Rows are points. The last column is the point's height on a tilted bowl or saddle (a function of degree 2), plus a little noise. Along how many of its main directions does it bend up, bend down or stay straight?

Points (15 x 4)
[[-14  43   1  28]
 [-12   8 -16   4]
 [-10  32  -8  19]
 [  1  -6 -10  -3]
 [  5  -4  14   9]
 [  5 -11   7   9]
 [ -9  -5 -10   3]
 [-10  -2  -6   3]
 [ 19  -5 -17 -14]
 [ -3   4  23   2]
 [ 17 -11  19  27]
 [ 11   1 -20 -14]
 [ -2  60  12  60]
 [-10   4  21  -1]
 [-10   8 -24   3]]
Directions: 2 up, 1 down, 0 straight

Points (22 x 5)
[[ 28  -1  -3 -28  14]
 [ -1   3 -14 -47  20]
 [-58  -9 -47  15  36]
 [ 27  24  -6 -28  22]
 [ 46  35 -28  22  14]
 [ 35  43  29 -27  54]
 [  9  12 -60 -17  47]
 [  8   4  11 -17   1]
 [-17  30 -18 -28  26]
 [ 30 -22  26  57  48]
 [ -4 -24  36  30  40]
 [-16 -15  -3  55  44]
 [-24  -6   2 -24  -7]
 [ 54  30 -15  13   4]
 [ 38 -24  -8  27  13]
 [-29  -8 -20  18   2]
 [ 29  -5 -25  29   7]
 [ -1  40  14  45  42]
 [  8  48 -20 -19  40]
 [ 20  39   4 -17  21]
 [-32  45 -20 -32  60]
 [  3 -41 -33  -6   8]]
Directions: 3 up, 0 down, 1 straight

Points (44 x 7)
[[ 20   6 -18 -24   3 -19  -1]
 [ -6  -9 -10 -25   7  37  29]
 [ 35   2  27   3 -12  15  19]
 [ 19  -3 -11  -3   0 -16   3]
 [ -3   8  -5   5  -7 -25   2]
 [ 34   8 -19 -25   0  47  42]
 [ -6 -14  13  -8  19  -7   7]
 [ -8  14   5  -8  -2 -19   4]
 [ 13 -20  20   5 -13   5  11]
 [-32 -34 -21 -55 -12  -6  60]
 [ 10  15   2  -1  60  16  26]
 [-34  25  -3 -16   3  16  24]
 [ 19  11  10   1  16  -4   2]
 [ 28  38  -7  -5  36  -3  16]
 [ -9 -35 -23  -5 -21  -2  28]
 [-23   6 -21 -12 -17 -11   3]
 [ -7 -15  30 -18  -8  22  18]
 [ 30 -24   8  -3 -51  22  56]
 [ 12   7  23 -12  16 -22   8]
 [-30   5  -3 -37 -22  18  36]
 [-39  -5  -5  12   8  -7   7]
 [ -5   8  -8 -38   7  30  22]
 [  0  14   2  -9   4  -3  -1]
 [ -8  13  11  19   9 -24   9]
 [  6  17 -18  -9 -11  -7  -2]
 [ 33 -12   0   4  -1 -21  17]
 [ -8 -28 -23  16 -14   3  15]
 [-26  -5  14  23  -5   7   2]
 [-35 -33  27  -3  22  -5  31]
 [  4 -15 -13 -20   8  12  12]
 [  9 -11  -4  12 -23   3   9]
 [ -1  15  -6  -1  -4  14   3]
 [ 14 -22   8  -3  25 -13  16]
 [-27  -1 -10   2 -34   5  13]
 [ -8   2 -36 -12 -16   9   5]
 [ 11  13  -4  12  -3  15   6]
 [-23 -11 -22  10   4 -17   5]
 [  4   1   8 -39  39   6   9]
 [-10  10   0 -13   1  28  15]
 [ 12  15  23  12   0 -13   9]
 [  3  -2   2 -31   8   2   3]
 [ 48 -22  -5   6  26 -22  43]
 [-22 -11 -15 -18   4  -8  10]
 [ 35 -15  25  23   7  -4  21]]
Directions: 4 up, 0 down, 2 straight

Points (63 x 9)
[[  6  40  -4  26   1 -16  -5 -36  26]
 [ 15 -35 -23   7 -19  47  -8  -9  22]
 [ -8  17   1   0  15  26  31 -41  35]
 [-26   0  24   4 -22   2  51  19  58]
 [  6  17   7 -41  12   7 -15  -2  20]
 [ -5   9 -23  13 -16  -8  52   6  50]
 [ -2  12  -8 -38  27 -20 -13  16  24]
 [  4   5  -3  14  18  18 -16 -15   9]
 [-16  -9 -35 -22  28  18   9   1  22]
 [ -5   1 -42  -9 -21  -8  18   6  28]
 [ 28  -7  -1  27  -4   4   7 -46  18]
 [-16  -9   1 -13 -60 -32   7  28  43]
 [-12  25  -5 -25   3  18 -12  29  18]
 [-19  19  11  49  16  46  23  -4  55]
 [ 13  -2 -14  -3   9  -8   7  -7   7]
 [  3 -11 -30  56  13  22  14 -12  33]
 [  7  30   4  40 -24  28 -33  16  38]
 [-43  -3  16 -14  18   9  -8   5  25]
 [-24 -18   9   5 -20 -34   6 -15  13]
 [-13  15   2 -25   2   2  11  40  22]
 [-41 -11  14  -1 -18 -15 -13  -5  12]
 [ -5  20  14 -18   5   4  21 -21  25]
 [ 25 -11  14 -26 -10 -13  -1  -7   9]
 [  1  33 -19   4 -13   6  26  20  33]
 [ -7 -32  -2   5  -5  -5  12   4  11]
 [ -1   4  22 -23   1  27 -12  26  14]
 [-14  18  -9  -9  12  10  -1  -9  13]
 [ 15  -1  14  11 -37   0 -28 -13  13]
 [-30  -1  -7 -11  26  10  47   3  49]
 [ 21  20   4 -25  51 -10  -1  -4  38]
 [ 17  18  10  10   4  10   9 -15  15]
 [  6  -1  30  33   7 -41  -7  27  32]
 [ 20  14 -11   9  39   3  19 -13  28]
 [  5 -18   9  20  -5 -15   8  -7   9]
 [ 14  -7  12  15  31 -11  16 -14  22]
 [ -7  10  -7 -15  -4   5  31 -23  26]
 [ 10  -3  -6  10  -7  -7 -11 -20   3]
 [ -6  -1  -7   3 -22  20  14  21  16]
 [  0 -12  21 -18 -10 -33  -2  17  15]
 [-27  25   8  15   5   8   1   8  18]
 [ 17  10  -2 -10  31  18   8 -20  20]
 [ 16   3  20  11  41  -9  40  36  60]
 [ 12  -6  14 -12 -15  -4   2  22   5]
 [ -4 -36  19   7  20  -1 -28  20  16]
 [  3 -19  13  21  -4  10 -23  -7   6]
 [ 14   7  -5 -17  17  -4   0  -9  10]
 [  9  15 -13 -19   0  -4  -8  32   7]
 [  5 -36  26   0 -19 -24 -25 -21  14]
 [ -5  -7 -20   5   3  -3   7   9   7]
 [  3  15 -30  11 -38 -32  -7  19  33]
 [  1 -21   9   4 -12  -4  12 -12   9]
 [-24 -10  24   3 -28  -7   4  16  17]
 [  4 -14  14  26 -28 -16 -21  -4  11]
 [  8 -26 -20  -7  10  15 -23   3   4]
 [ 13   0   1   5 -24  -3   1 -38  11]
 [-15 -16 -15   9  -8  30  50  -5  45]
 [-28 -19 -12  -4  29  29 -16   2  19]
 [ 44 -13 -28 -18 -30  -8  -3 -30  28]
 [-22 -18  14  10  19   3   9 -25  13]
 [-34  -3   2 -13   3 -13  -1 -18  13]
 [-32 -20  -1  12   7  16 -33   5  14]
 [-12 -17   4  -3  39   4   2  24  20]
 [  8   3  11  -6  15  -9 -40 -10  13]]
Directions: 7 up, 0 down, 1 straight

Points (68 x 9)
[[ -4 -21 -25  20  28  17 -22 -31   5]
 [ -4  -3   1  22  26   4 -16   9  16]
 [ 43  26 -27  -4  -7 -33  29   6  -6]
 [  6  25  17 -25 -32  11  -6  -2  17]
 [ 22 -12  20 -27  -4  18   2   4  23]
 [ 28 -19 -19  19  34 -25 -15  11  24]
 [ 10  21 -30  16  -6  29 -14   9 -17]
 [ -2 -15  18  39  10  18 -36   1  27]
 [  8   0   5 -27  -5 -32 -12  -3  -6]
 [-18  14  -5  15  -2  22  30  -7  -8]
 [-18  10   7   6   3  10 -22   9   6]
 [-39   5  18  -1  13  25 -11   2  12]
 [-34  36  -2  -2   7 -10   0  20 -11]
 [-23  20  -4   9 -22  -9  -8 -28 -15]
 [ -7  20   0 -22 -18  25   0  -8   5]
 [ -6 -24 -17  12 -26 -26   8   7  13]
 [-17   5 -17  28  47  10  30  16  16]
 [-12 -38  14  14 -11 -21 -16  11  -7]
 [-44 -22   5   3  -2   3  -4   0  -6]
 [ -2  39 -25 -31  19  10  31  40 -60]
 [-23  10   8  -6  -5 -13 -25 -11  -5]
 [  0 -43  15  -5  -4  34   7   4   2]
 [  8   6   3   2   2  10  17 -22   1]
 [-32  26  10  15  22  -7 -29 -40  -2]
 [ 31  -1  30   2  40  33  -3  -6  54]
 [ -7  18  54  -8  -9 -16  -7 -20 -19]
 [ 17  29  12 -12  -1  24 -11 -33  10]
 [ 28  19 -25 -11 -24  -5  26  30  -7]
 [-20   2 -21  29  20  31  37  41 -37]
 [ 14 -25 -19   7   3  -1 -12 -17   0]
 [ 26  -1 -10 -13   4  29   4  13  -8]
 [ -3  13  46 -19   7 -15 -60  26 -14]
 [-21   5  16  10 -13 -22  38  -2  -7]
 [ 15  35  -2   9  21  -1 -18 -36 -23]
 [-22  21   4 -22  -2  15   9  32 -20]
 [ 29   6 -15   5  29  -1 -28  -8  -9]
 [ -7 -33  13   0  41 -26 -30   3  30]
 [-21  20  -1  13 -11  13 -10  -3   2]
 [-12  34 -20   5  -7  -5  20 -26 -22]
 [ 11   1  20  11  14  24   0 -32  23]
 [ -9  -7  11 -24  -5  15   1   6   4]
 [-47  15   2  -4  -1 -57 -14  22  -3]
 [  4 -18 -11  14  46  -9  30   9  39]
 [-12 -18   1   7  14 -37  -7  19  13]
 [  2  14   1 -22 -20  11 -45  20  21]
 [  7  17  28  -9 -31  -1  10   7   4]
 [-15  -1   5   3   9 -44  21  -2   1]
 [-12   6  -1 -27 -12   0  33   0   1]
 [  5   6  19   6  12 -34  -4  19 -13]
 [ -4 -24  11 -24   7  -7   7  23   5]
 [-39  26  -4   4  19  12  -1  24  -4]
 [ 21  -2   0   3   7 -27  18   6   9]
 [ 15  -5 -18  11 -25  -6 -39  25  12]
 [-21   3 -28   9 -15  20  16 -11 -19]
 [  0  13  -8  17  34  32  29 -40   5]
 [-26   5   8   5 -20  39  11 -21 -11]
 [  7   1  24  15  22  25  48 -17  49]
 [ 15   8 -37 -31   5   0   1  20 -11]
 [ 18   2 -18  -8   3  -4   5  37 -18]
 [ -5  15  14 -17  10   0   0 -10  -3]
 [ 54 -32  10   6   7 -20  -7  -1  33]
 [-13 -11  16   6  27  -5   2  31  -4]
 [ 15   5  12 -23  15   4 -16   3   4]
 [ -1  22   4  -2  -1 -41 -36  21 -11]
 [ 13   3   9   4   3   8   0  16  -2]
 [  9  35  10  15   4  31 -14  -8  18]
 [ 26   6  32 -13   6  11 -42   1  21]
 [  1  -2  -2  42  14 -26  17  17  29]]
Directions: 4 up, 3 down, 1 straight

Points (60 x 9)
[[ -2 -23   0  23  -2 -17 -14 -13 -20]
 [ -4   8   2  19 -12 -19  16  21   9]
 [ -9 -29 -25  -8  -2   0  16  34  -8]
 [-23 -17  14  32   0 -11   4   5  -8]
 [  2  -6  17   1   0  13  33  11  -7]
 [  8  -7 -15 -16   9   0  13   4  -1]
 [ 11  20 -21 -10  -5 -14 -26  21  27]
 [ 45  -9 -25 -17  49 -11 -28 -10 -14]
 [ 36   5  16   9 -19  27   1  -3 -22]
 [ 10  -7 -28  -5  -1  -1 -21  50  14]
 [-13  31  12  -9 -29 -19   1   5  19]
 [  1 -31  -8 -19 -10 -22  -5  11  -7]
 [ -4   1 -19  12 -16   8  12  10  -5]
 [  5  30  35  -9  26  20  -5  15  16]
 [  3  -3  24 -11  17 -30   6  13  10]
 [ -3 -11  16  16  14 -12   4   0  -4]
 [ -1 -16 -22  11 -32  15  26  -4 -37]
 [ 11 -11 -30   4  39  12   6   2  -5]
 [  9  -5  19   0 -34  -2  13 -46 -47]
 [-12 -22  -5 -24   2  11 -15 -14   1]
 [ -5  -3   3 -60  21 -36  28 -17 -27]
 [  4 -15 -15  -5   5  -5  13  -1  -8]
 [-21   5 -10 -26   7 -21  16   6   2]
 [-14 -21 -15  24  -1   1  35 -28 -60]
 [  6  33   1 -11   5 -10 -42  -6  30]
 [  2  17 -25   6  -5 -25  37  29 -11]
 [  6 -19   5 -28 -14   4   7  -6  -3]
 [  8 -17   2  -7  25 -19  -8  -5  -2]
 [ 47 -18 -22 -30 -14  23   4   7 -36]
 [-26  -7  12  -2 -10 -20 -19   7  14]
 [-24  30  -7   5  35 -14  25  -9 -25]
 [ -7  16 -17  -2   3  -3  12  12   7]
 [-49  16   6   3 -17   8   6  11  -3]
 [ -3 -25   8 -29   7  18  10  12   8]
 [-25   0 -12 -23 -20 -17 -22 -16  -1]
 [-21 -21   8 -16  -9   6 -10 -18  -6]
 [ 34  -1  41 -35  -1 -11 -22  16  24]
 [ 12  -1 -15 -34  -5  10 -10 -31 -10]
 [-25 -32  -2   8  15  -8 -12   8  -3]
 [ 25 -26   9 -11  18 -11  12  14  -8]
 [ -5 -31   4 -29 -14  54  46   1 -46]
 [ 13  19 -20   0  19   6   1 -20 -12]
 [  2  -8  -5  22   1  -2  24  -6 -22]
 [  3  21   2  26  -1   9  -3 -23 -25]
 [-10  20  -1   2 -24  23 -21 -14  -8]
 [ -6 -15 -10  26 -11 -38  12 -18 -36]
 [-10   7 -21   7   2  -4  10  24  11]
 [ 16 -28   9  -1  -5   7  14  13  -4]
 [  8  22 -31 -10  13   8 -15  45  22]
 [ -8   5  19 -52 -31   6  -9 -12  10]
 [  0 -19 -22  -1  28  16 -23   1   9]
 [ 39 -14  20 -47   7  20 -30 -16   6]
 [ 14  -5 -27   8  25 -10  -6   9   5]
 [  0  19  -3 -23 -42  -9   1  14   5]
 [-40 -15   4   8   6   8 -24  12   7]
 [ 11 -26   3  30   0  -3  -2 -19 -35]
 [-26  13 -17  -6   0   6 -11  26  20]
 [  7  20 -14  12  -2 -12  28  21  -5]
 [ 39  17   4 -16   1  -8 -31  -1  13]
 [ -6  22  27  19  12  45   2  -3 -20]]
Directions: 0 up, 5 down, 3 straight
